Rows are points. The points of each table are mixes of a few directions, plus a little noise. How many directions does each table use, and how many do they share? Where both have some left over, give the other angles between the two spaces (their principal angles), to ten degrees, smallest first.

First (4 x 2)
[[-27   0]
 [-32   0]
 [-10  -1]
 [ 70   2]]
Second (6 x 2)
[[ 12  39]
 [-15 -48]
 [ 19  60]
 [  0   0]
 [-12 -39]
 [ -4 -15]]
Directions: first 1, second 1, shared 0; angles 70

First (8 x 4)
[[ 29 -47   9  48]
 [-42   2 -98   5]
 [ 23  -6  49   3]
 [ -4   1  -7  -1]
 [  1  15  22 -18]
 [ 13  -4  27   3]
 [  8  10  34 -13]
 [-30  28 -36 -28]]
Second (7 x 4)
[[ -7 -50  10  18]
 [ 21  28  -3   3]
 [-27  18 -36 -19]
 [ -6  16 -12 -11]
 [  8  18  89 -42]
 [-24 -14 -39   4]
 [ 39 -16  -5  46]]
Directions: first 2, second 3, shared 2

First (9 x 6)
[[-13   9 -12  -4  19  18]
 [-33   7 -16 -18  36  29]
 [ 33 -60  28   8 -30 -62]
 [-25 -24  21 -29 -17 -20]
 [ -6 -26   9 -10  -1 -16]
 [-31  17 -11 -17  20  27]
 [ -7 -12 -16   0  35   9]
 [ 80  84 -16  72 -42  22]
 [  1   4  12  -4 -22  -7]]
Second (6 x 6)
[[-53  59  11  51  -5 -34]
 [ 49 -67  -9 -14   2  39]
 [ -6   9  27 -25  26  -2]
 [ 28 -28 -14 -28  -6  15]
 [ 17  -8 -27 -27 -20   0]
 [-35  34  14  40   2 -18]]
Directions: first 3, second 3, shared 0; angles 50, 60, 80

First (9 x 9)
[[  48    9  -31   26   13 -107   27   15  -61]
 [ -63  -22  -10  -36    4   36    3    1   22]
 [ -24   37    9   49  -34   65  -52    6   27]
 [ -19   31   -3   -3  -12  -15  -22   18  -16]
 [  30    4    8   -4    9   -3   -5   13    2]
 [ -23  -42  -34    4   16   33   12   25   30]
 [ -15   -5   17   17  -22    7   18  -60   -5]
 [  19  -14    7  -35   23   17    2   23   21]
 [  47    5   35  -17    3  -35   21  -40  -21]]
Second (10 x 9)
[[ 75  33  -2  23  10 -50 -35 -12  14]
 [-47 -26 -19 -19  37 -13  13 -22  -9]
 [-41   6  61 -31   8  33  18 -31 -44]
 [ -8  -8  -6   4 -13  15   8  18   2]
 [ 89  32 -14  37   6 -54 -40   4  21]
 [ 62  10 -13  42  57 -59 -16   6 -26]
 [-18 -11  -2   6 -40  44  18  39   6]
 [-30  -4  10 -20 -16  20   7 -10   5]
 [-36 -16 -14 -17 -35  29  10   9  26]
 [-51 -17   3 -24 -18  32  17  -3   5]]
Directions: first 5, second 4, shared 2; angles 50, 90

First (11 x 12)
[[ 17  14  -7  27 -32  21  -5 -18   2  -7  12 -31]
 [ -6  -4   3 -10  11  -7   1   6   0   1  -4  10]
 [ 14  11  -6  22 -25  17  -4 -14   1  -5   9 -25]
 [-53 -44  22 -86 101 -66  17  56  -6  20 -37  98]
 [ -7  -6   3 -11  13  -8   2   7  -1   2  -5  12]
 [  0   0   0   0   1   0   0   0   0   0   0   0]
 [ 28  23 -12  45 -53  35  -8 -29   3 -11  19 -52]
 [ 40  33 -17  66 -77  52 -12 -43   5 -16  28 -74]
 [ -3  -3   1  -5   6  -4   1   3  -1   1  -2   5]
 [-39 -33  17 -63  75 -50  12  42  -4  15 -28  73]
 [ 10   9  -4  16 -18  13  -4 -10   2  -4   7 -18]]
Second (11 x 12)
[[ 56  17  -6  85 -67   0 -18  -3 -13  38  13 -52]
 [-21 -41  50 -65  44  -7  -4  25 -24   5 -33  25]
 [ -2 -33  46 -34  21  -6 -11  23 -26  16 -28   6]
 [ -8  11 -20   3   4   2   8  -9  14 -14   9   7]
 [-28  17 -37 -16  16   7  18 -19  27 -36  16  23]
 [ 16  37 -47  54 -37   5   6 -24  25  -9  30 -19]
 [-26  13 -26 -22  20   7  17 -13  23 -31   8  23]
 [-40  -8  -2 -60  46   1  15  -2  13 -33  -4  37]
 [  1 -36  51 -37  21  -7 -11  24 -30  18 -27   6]
 [ 52 -21  49  45 -41 -10 -31  24 -43  55 -19 -42]
 [  6  42 -58  46 -29   8  11 -27  31 -18  32 -10]]
Directions: first 1, second 2, shared 0; angles 30

First (10 x 18)
[[ -8 -38  17   7  -6 -23  59 -27 -21 -38  -6 -38  24  15   4 -59  -9 -38]
 [-13  67 -38  12   5  16 -15  45  -4  14  11  18 -26  19 -46  20   8  35]
 [ 34  15   9  16 -10  62 -36   7  10   5   6   5  -7  36 -27  -6   7  23]
 [ 63 -59  45   2 -28  24   1 -29   9 -28 -23  28  21  11  16 -36 -21  -4]
 [ 40  43 -15   0  -1  33 -56  30  10  16 -58  86 -12  36 -29  28 -21  45]
 [ 10 -21   2 -11 -25 -33  23  11   6  -6  48  23 -11 -73  23  24   1   6]
 [-40   6  -2  -9   7 -15   2 -17 -33  26   6 -55  12 -16  11  17  18 -55]
 [-67 -11  -5  -3  68 -17  -6 -32  31  10 -13 -79   7  28  32 -12  15  -5]
 [  9  46 -26   3 -12   7 -13  40  -4  10   8  45 -22  -6 -31  28  -1  31]
 [-26 -48  13 -15   3 -53  41 -27  -4  -9  21 -35  13 -51  46  -4   2 -36]]
Second (9 x 18)
[[-39 -11  -7  16  11 -32  74  -9 -14 -41  16 -57  10  22 -12 -62   1 -19]
 [ 31  41 -17 -23 -25  11 -71  39   3  55   7  87 -27 -64   5 102   2  27]
 [-27 -12  -2  12  10 -21  53 -10  -8 -31   9 -45   9  21  -8 -50   1 -15]
 [-22  19 -22   0  -7 -31  34  21 -15  -5  25   1 -10 -26 -11   6   3  -2]
 [  5   3   0  -3  -2   4 -12   3   2   7  -1   9  -2  -5   2  11   0   3]
 [ 50  22   3 -23 -18  39 -98  19  16  59 -16  82 -17 -39  14  94   0  27]
 [ 26 -33  33   4  13  41 -34 -36  20  -2 -37 -15  18  46  15 -25  -5  -2]
 [ -4  -8   4   4   4   0  10  -7   1  -9  -3 -14   4  11   0 -16   0  -4]
 [-21 -21   7  14  13 -10  46 -20  -3 -33  -1 -50  15  34  -5 -58  -1 -15]]
Directions: first 6, second 2, shared 2

First (10 x 24)
[[  4   8  -8  10  -3   6  -2  -3 -11   7 -14 -10   4   2   5  -3   3  -6
  -22 -18  -3  -1  -1   7]
 [  3   0  -5   8  -3  -1  -3  -2  -5  13  -8  -2   0  -1   1   0   2  -2
   -7  -9  -1  -2   0   3]
 [ -3  -6   8 -10  10   5  -8  21   1 -31   9  12  18   6  -3  10   0  -8
   17   9   1  -5   7  -4]
 [  2   9  -5   6  -6   0   5 -15  -2  16  -8 -11 -11  -2   3  -8   1   4
  -19  -9  -1   3  -6   5]
 [  3   8  -9  12 -11  -7   9 -27   1  35 -11 -16 -23  -7   2 -13   0  11
  -23 -10  -2   7  -9   5]
 [-12  -9  22 -32  19   2  -1  25  17 -62  35  24  15  11  -7  15  -5   0
   43  40   4  -3   6 -15]
 [ -2 -21   6  -3   4  -7 -10  20   4  -4  10  18  12  -1  -7  10   0  -3
   36  13   4  -4  10  -8]
 [ -5   1  11 -17   7  -2   7   0  12 -23  18   6  -5   4  -2   1  -4   8
   11  21   2   3  -2  -6]
 [  6  18 -14  16  -8   7   3 -16 -14  21 -23 -21  -4   0   9  -9   3  -3
  -42 -29  -4   1  -7  13]
 [  3 -10  -6  12  -7  -8  -4  -3  -2  29  -6   1  -6  -8  -4  -2   3   3
    8  -5   0   0   1   0]]
Second (10 x 24)
[[  -3   13    8   11   -6   -2   -7   -2    7   16    9   -7    3    6
    -9    4    6    5    6    0   12  -11   -3   -3]
 [  -2    1    4   13   -9  -10   -4  -10    1   27   -1    4  -11   -2
   -11   -4    1   17    7    2    8    1   -3    4]
 [   2   -1   -6  -14    6    5    6    2    8  -13    7  -11    3   -3
    13    1    1  -16   -5   -1   -7   -3    0  -10]
 [   3  -14   -7    8   -7   -9    0   -7   -7   25  -13    6  -11   -9
    -1   -7   -1    6    2   -6   -3    7    3    5]
 [   7  -13  -14    1   -2   -2    2   -2    1   19   -5   -9   -1  -11
    11   -2    3  -14   -4  -13   -9   -2    4   -6]
 [ -11   24   24  -42   28   28    9   24   -2 -121   18   17   24   28
     4   10  -13   -2  -10   31   -3    8   -3    5]
 [   2   -8   -3    4   -3   -4    0   -1   -7    9  -10    7   -4   -4
    -1   -4   -2    4    0   -3   -2    6    1    5]
 [  -6   10   10   24   -5    1  -16    9  -16    7  -10   14   13   12
   -18    5    3   13    6   -3   14   -5    2   15]
 [   6   -7  -12   -2    0    2    2    1    4   12    1  -12    2   -8
    11    2    3  -16   -4  -10   -6   -4    2   -8]
 [   2   -6   -5   -4   -4  -10    8  -14   12   21    5   -6  -18   -9
     4   -6    0    3    2    3   -3    2   -3   -7]]
Directions: first 3, second 4, shared 2; angles 80

First (10 x 32)
[[  -7   -4  -35   43   20   31  -32    7   10   30  -12   -8  -11   -1
    26   -1  -18   22   17    3  -14  -17  -13   10   -9   48    8    2
   -13    3   54  -31]
 [  -2   -4    7    4    1    9   -5   16    6   -3   -4  -12  -17    2
     4  -18  -13    1   14   -1    7  -10   -2  -10    0  -12    5   -3
    -9   -9    9  -10]
 [   9  -26   -8    1   20    0    5   13  -16  -16    6   16   11  -25
    -4   11   11   14    3  -34   16   27  -21   36  -10  -22   21   12
    -1    9   27    9]
 [ -34  -26   20  -20   -4   -6   20   23   16    3  -11    5  -25    3
    20    4   -1   11  -25  -26   33  -20    6   -2   13  -22  -10    6
     3  -14   10    8]
 [   4   -5   -2   -6   19  -12  -11  -14    5  -10   13   26  -13   11
    10    4   18   -2  -24  -30    8   19    7   16  -34   25   25    0
    33   37   11    2]
 [ -34    7  -39   12  -14   -5   17  -40    2   59  -21   17   43   -7
    19   63   18   22  -43   24  -24  -16    7   17   33   62  -48   13
     4   -4    0   18]
 [   7   -6    3    4   17    4  -17    7    7  -13    8    5  -24    9
     7  -19   -4   -2    5  -19    8    6    1    3  -26    6   26   -3
    11   19   18  -13]
 [  -3    1   15   -4   -8    5    2   15    3   -7   -2  -15  -13    3
    -3  -18  -13   -5   13    6    6  -10    1  -16    7  -22   -2   -4
   -11  -16   -7   -4]
 [  39   34  -31   25   -4    7  -13  -35  -27    5    8   -8   56  -15
   -31   13    5  -10   31   47  -50   21  -12    7    5   24   -6   -2
   -16    6  -23    2]
 [  17   27   69  -60  -47  -34   33    5   -8  -47   14  -26   -8   19
   -46  -39   -6  -48   11   31    8   -1   28  -57   23  -84  -16  -17
    -2  -29 -102   24]]
Second (9 x 32)
[[ -5  22 -14   6  -8  -9  -2 -35   2   3   2  11  -1   5   7   6  21  -2
  -15   5 -11   3   9  -5   9  41   0  -1  14  12 -11  -4]
 [  5  45 -42  36 -12   8 -14 -52  -8  11   0  -4   7  -5   3  -4  20   1
   14  24 -37   2  -4 -15  29  70   5  -1  -3   2  -8 -23]
 [ 18 -24  10  13  13  29  -9  56  -9  -4  -5 -29   9 -20 -15 -19 -42   9
   54  13   5  -6 -28   7  -2 -63   3   1 -45 -28  28 -10]
 [  3 -22  19  -9   8   7   2  36  -1  -5  -2  -7   2  -5  -8  -6 -20   3
   10  -6  15  -3  -6   9 -10 -44  -1   2 -13  -9   9   6]
 [-12 -22  26 -33   3 -19  13  14   9  -5   3  16  -9  11   4   8   2  -4
  -31 -22  25   1  12   8 -20 -25  -4   2  20  10  -6  20]
 [ -3  70 -58  36 -22  -8 -14 -97  -3  15   3  13   2   6  15   7  49  -2
  -16  24 -49   6  12 -23  36 121   6  -2  24  18 -25 -25]
 [-13 -28  33 -42   4 -22  17  18  10  -7   5  20 -11  17   5  11   4  -7
  -41 -29  30   1  17  10 -23 -30  -5   1  24  15 -10  26]
 [ -3 -38  37 -29   9  -6  12  48   6 -10  -1   1  -5   4  -4   1 -19  -2
   -8 -20  31  -2   1  12 -23 -63  -4   1   0  -3   8  18]
 [ 11   3 -10  21   4  18 -10  12  -9   3  -4 -19   8 -14  -7 -11 -16   4
   34  15  -9   0 -16  -2   9 -10   3   1 -26 -15  14 -14]]
Directions: first 5, second 2, shared 1; angles 30
